Each point is reached from the start by the listed moves, each made once or not at all, plus a little noise. Say if it took an odd or an even number of moves. Then give how often each move was made.

Moves:
(1): [54, 5, -10, 2, 7, 8]
(2): [9, 74, -4, 16, 4, 11]
(3): [6, -8, 47, 16, 6, -5]
Start: [-35, -22, 41, 1, -8, -17]
Points:
[24, -25, 79, 17, 2, -10] => even (1, 0, 1)
[-19, 43, 82, 33, 3, -10] => even (0, 1, 1)
[33, 55, 69, 35, 8, -1] => odd (1, 1, 1)

Moves:
(1): [31, 7, 0, 1, 8, -11, -9, 1, -4]
(2): [-13, 53, 10, 0, -7, -6, -15, -2, -3]
(3): [11, -4, 53, -1, -17, 5, 3, 8, -11]
(4): [-1, -1, 6, 39, -4, 9, -5, -7, 9]
(5): [-14, 0, 14, 5, 50, -8, 7, -12, 2]
(6): [7, 13, -3, -10, 2, 40, 0, -5, 4]
(7): [5, 11, -5, 6, -6, -5, 39, 5, -6]
(8): [2, 3, -11, 12, 21, 12, -2, 60, -8]
Start: [-2, -1, 22, 21, 5, -8, -1, -28, -22]
Points:
[37, 2, 80, 62, -6, -9, -13, -27, -27] => odd (1, 0, 1, 1, 0, 0, 0, 0)
[1, 58, 71, 37, -3, 0, 28, 48, -49] => even (0, 1, 1, 0, 0, 0, 1, 1)
[35, 16, 95, 55, 46, 23, 1, -41, -20] => odd (1, 0, 1, 1, 1, 1, 0, 0)
[47, 7, 72, 36, 15, -5, -11, 47, -43] => odd (1, 0, 1, 0, 0, 0, 0, 1)
[19, 57, 23, 33, 23, -13, -28, 31, -39] => odd (1, 1, 0, 0, 0, 0, 0, 1)
[-11, 53, 79, 71, -5, 10, -17, 24, -41] => even (0, 1, 1, 1, 0, 0, 0, 1)

Moves:
(1): [37, -2, 15, 14, 3, 14, -2, -8, 14, 4, 13, 1, 14, -2, -5]
(2): [-2, 39, -4, 6, 6, 7, -1, 11, 4, 4, -9, 0, 4, -4, -5]
(3): [-7, -7, 36, -1, 7, 12, 4, 9, -1, 5, -10, -1, -8, 4, 0]
(4): [-4, -8, 0, 29, 5, -6, 13, 2, -16, -1, 11, -5, -3, 3, -3]
(5): [3, -9, -7, -2, 36, 9, 2, -4, -3, 3, -4, -6, 2, -3, -3]
(6): [-10, 2, -9, 4, -4, 31, 1, 0, 6, -14, -1, -4, 6, -1, 6]
(7): [5, 0, 14, -26, 12, -6, 57, -12, 4, -6, 8, 1, 16, -6, 10]
(8): [7, -17, -5, -15, -7, 2, 7, 49, -3, 11, 21, -11, 11, 8, -7]
(9): [-15, -7, -1, 13, 12, -18, 3, 2, 47, -6, -10, -13, -15, 6, -20]
(10): [-9, 0, 4, 9, -14, 8, 5, -2, 9, 38, -5, 2, 0, 19, -3]
(11): [-14, 7, 6, -7, 3, 11, -4, -4, 0, -1, 37, -12, -4, -1, -4]
(12): [-9, -4, 7, 1, 15, 0, -2, 10, 9, -3, 6, 46, 1, 14, -4]
Start: [2, -39, 20, -14, -11, -17, 4, 2, 30, 11, 42, -36, -7, -22, -8]
Points:
[-48, -20, 31, 34, 50, -5, 18, 18, 83, 47, 69, -26, -17, 14, -53] => odd (0, 1, 0, 1, 1, 0, 0, 0, 1, 1, 1, 1)
[-35, -45, 47, -33, 33, -29, 58, -3, 92, -8, 81, -13, -9, -10, -24] => even (0, 0, 0, 0, 0, 0, 1, 0, 1, 0, 1, 1)
[-3, -50, 41, -37, 36, -4, 71, -8, 48, 42, 48, 8, 15, 3, -8] => even (0, 0, 0, 0, 1, 0, 1, 0, 0, 1, 0, 1)
[-29, -42, 46, -22, 32, 51, 8, 1, 32, 4, 66, -59, -11, -26, -8] => even (0, 0, 1, 0, 1, 1, 0, 0, 0, 0, 1, 0)
[-29, -40, 37, -10, 51, 31, 23, 82, 95, 14, 34, -26, -11, 1, -42] => odd (0, 1, 1, 0, 1, 1, 0, 1, 1, 0, 0, 1)

Moves:
(1): [26, 9, 1, -1, -13, -21, -1, -18, -2, -2, 11, 1, -14, -7, 2, 17, -5, 4]
(2): [-3, 22, 12, -12, 24, 12, -3, -7, -12, 33, -5, 12, 8, -1, 9, -1, 10, 9]
(3): [12, -2, 27, -4, 5, -1, -2, 1, 3, -10, 2, -12, -8, 4, 2, 13, -3, -13]
(4): [11, 3, 8, 32, 7, 21, -3, -28, 1, -6, 5, -4, -5, -21, -2, -9, -1, 9]
(5): [23, -10, -5, 1, 17, 1, -3, 1, -7, -7, -10, -1, 22, 0, 5, 2, 5, -4]
(6): [0, -2, 2, -14, -16, 31, -7, 11, 13, -3, 23, 2, 15, 5, -9, 7, 10, 16]
(7): [-1, -1, 4, -4, 13, 4, 35, -4, -5, -8, 9, 10, -7, 6, 6, 0, 4, 5]
(8): [-2, 9, -6, 25, 2, 12, 12, 42, -12, -1, -15, 17, 5, -8, 1, 12, -10, 4]
(9): [-7, 2, -5, 5, 10, -8, -1, 0, 24, -1, 3, 4, 1, -2, 9, 0, -17, -1]
(10): [-2, -13, -5, -5, 0, 5, 6, 1, 5, 30, 2, -7, -16, -12, 8, 9, -6, -5]
(11): [-18, -10, -1, 12, 5, -21, 0, -5, -18, 9, 22, 6, 9, -15, -4, 14, -2, -8]
(12): [4, -23, 12, 15, -1, -9, -11, -2, 0, 13, -7, 30, 3, 8, -11, -13, 1, 7]
(13): [2, -6, 17, 4, -14, -15, 8, 2, -6, 21, -13, -22, 35, 14, 15, -7, -6, 2]
(14): [7, 3, -17, 11, 18, 2, 1, 2, -2, -1, 7, -26, -1, 48, -3, 12, 8, 19]
(15): [9, -3, 0, 9, 1, -4, -7, -6, -1, -19, 8, -3, -5, 14, 39, -3, 6, -3]
(16): [-11, -3, 0, 0, -10, 4, 10, -7, -1, -1, -16, 10, 2, -3, -4, 32, 5, -4]
(17): [6, 10, -5, 13, -4, -10, -6, -3, 16, 12, -1, -6, 7, -5, 1, 5, 42, -2]
(18): [-11, -7, -4, -1, 3, -9, -1, 4, 6, -11, 3, -9, -14, -11, 2, 5, 3, 30]
Start: [-1, -21, 21, 9, -2, -21, 8, 4, -5, -27, -12, -13, 15, 9, -37, 9, 24, -28]
Points:
[-1, 9, 52, 81, 37, 10, 54, 5, 0, 19, 9, -23, 78, 26, -19, 85, 64, 7] => even (0, 1, 1, 1, 0, 1, 1, 1, 1, 0, 1, 0, 1, 1, 0, 1, 1, 0)
[12, 15, 25, 66, 15, 21, 10, 30, -1, 17, -8, -50, 69, 30, -24, 35, 80, 64] => even (0, 1, 0, 1, 0, 1, 0, 1, 0, 0, 0, 0, 1, 1, 0, 0, 1, 1)
[33, 4, 2, 95, 23, 2, 6, 15, -4, -40, -6, -33, 14, 34, -2, 24, 70, -5] => odd (0, 0, 0, 1, 0, 0, 0, 1, 0, 0, 0, 0, 0, 1, 1, 0, 1, 0)
[43, -22, 80, 63, -9, -6, -2, 7, 7, 49, -3, -15, 31, -26, -16, 48, 58, 36] => odd (1, 1, 1, 1, 0, 1, 0, 1, 0, 1, 0, 1, 1, 0, 0, 0, 1, 1)
[40, -59, 18, 8, -5, -21, -8, -4, 31, 2, 11, 12, 28, 1, -31, 32, 12, -10] => even (1, 0, 0, 0, 1, 1, 0, 0, 1, 1, 0, 1, 0, 0, 0, 0, 0, 0)
[-19, -52, 41, 31, -1, -42, 9, 7, 12, -41, 29, -65, 49, 64, 8, 82, 24, 11] => odd (0, 0, 1, 0, 0, 1, 0, 0, 1, 0, 1, 0, 1, 1, 1, 1, 0, 1)
[33, -43, 7, 45, 26, -54, 17, -14, 17, -15, 48, 8, 54, 49, -42, 51, 69, 7] => odd (1, 0, 0, 0, 1, 1, 1, 0, 1, 0, 1, 1, 0, 1, 0, 0, 1, 0)
[35, -34, 51, 76, -21, 4, -1, 0, 45, 5, -10, 18, 8, -37, -37, 83, 41, -7] => even (1, 0, 1, 1, 0, 1, 0, 1, 1, 1, 0, 1, 0, 0, 0, 1, 1, 0)
[8, -8, 63, 19, -10, -64, 3, -22, 20, -1, 27, -31, 51, 0, 26, 92, 67, 6] => odd (1, 1, 1, 0, 0, 1, 0, 0, 1, 0, 1, 0, 1, 0, 1, 1, 1, 1)
